Each row of a before or after table is a point. One or more steps were done to the points. Then noise was added and the rows were shuffled. The steps act on how far a point lies along the listed directions, d1 being the first. Name the steps. A step turns or swaps two directions, mirrors them in a line or flattens them onto one, adds a multiple of one to another, or multiplies one. Angles are multiples of 10 degrees, from the lower direction toward the higher: turns from -170 to 170, lines from 10 to 170 but not 90. Use the fewest steps. Two steps may share a direction if one is a turn and the other turns, adds or multiplies; they go together, in the order done. Otherwise the lowest direction goes first.

Directions:
(1): [-50  21]
(2): [21 50]
Before (8 x 2):
[[ 14  13]
 [  4   8]
 [ -6  21]
 [ 31  88]
 [ 30  31]
 [ 47  -4]
 [-22  77]
 [ 58 -14]]
After (8 x 2):
[[-25 -16]
 [-38  16]
 [-61 -49]
 [-11  38]
 [ -7   5]
 [-97   0]
 [ -9  59]
 [-12   2]]
Steps: turn d1 and d2 by -110 degrees

Directions:
(1): [ 71  -3 -16 -25]
(2): [ -6 -10  56 -52]
(3): [-11 -73 -22  -9]
(4): [ 27 -24  46  51]
Before (14 x 4):
[[ 14 -12  -4 -23]
 [-40   9   2 -11]
 [ 25 -94  -3  17]
 [ 57 -87  13  44]
 [ -6 -15 -47 -28]
 [-71 -22 -17 -50]
 [ 40 -78 -34  15]
 [  2   8 -11 -10]
 [ 65 -55 -47  46]
 [  4  41  35 -16]
 [  6 -33 -17 -31]
 [ 38   5  30  43]
 [-27 -13 -25 -28]
 [-34  -8  -8   2]]
After (14 x 4):
[[  6 -48   6 -15]
 [  7 -19  12 -18]
 [  6  -4 -38   3]
 [ 22 -62  57  45]
 [-24 -46 -16 -20]
 [ -1 -36 -28 -10]
 [-10  -2  -5 -16]
 [ 13 -56 -70  -1]
 [ -8 -65  66  19]
 [ -4 -17 -28  18]
 [  5  41  44  20]
 [ 25 -37  96  43]
 [ 22  40 -12 -26]
 [-46 -39  88  23]]
Steps: swap d1 and d2; turn d3 and d4 by 40 degrees

Directions:
(1): [-40  38  20 -81 -13  20 -36 -13]
(2): [-44 -17 -57  22 -13  75  -8   9]
(3): [-49  14  -4  42 -53 -45 -18 -49]
(4): [-11 -52 -62 -41  18 -53 -21   2]
(5): [ 33  -7 -11  -1  35  26 -11 -93]
Before (10 x 8):
[[  2  11  38  37 -18  -4  20   7]
 [-10  -3 -22 -15   0  11   0  44]
 [-15   8   8  42 -22   0  19   9]
 [  0   3  -2   8  -9  34  13 -19]
 [ 17   9  24  63  -7   4  14 -31]
 [  5  -5  -3  35 -13 -17  15  23]
 [ -3  12  16  -1  -3  -7 -10 -47]
 [ -2   3  16 -20   1 -27  -8  33]
 [ 23 -16   5   6  24 -22  13  24]
 [ -7  -5 -14  17   2 -35   7  -2]]
After (10 x 8):
[[  2   7  14  35 -10   3  13 -32]
 [-15   0  -7   8  -5 -46   7  27]
 [ 24  10  34  25   5  14  13 -50]
 [  5  -2  -2  28 -13 -16  10  15]
 [-23  -2 -27  -9 -13   3   0  63]
 [  8   4  -7  11  -6  38  12 -53]
 [ -1   1  16 -21   0 -27  -3  55]
 [  9  10  17  -3  11  -8 -10 -57]
 [ 13 -15   2  -2  18 -16  14  43]
 [ 40  10  26  50  20  22   4 -92]]
Steps: multiply d1 by 0.7; turn d2 and d3 by 20 degrees; add -1.5 times d4 to d5
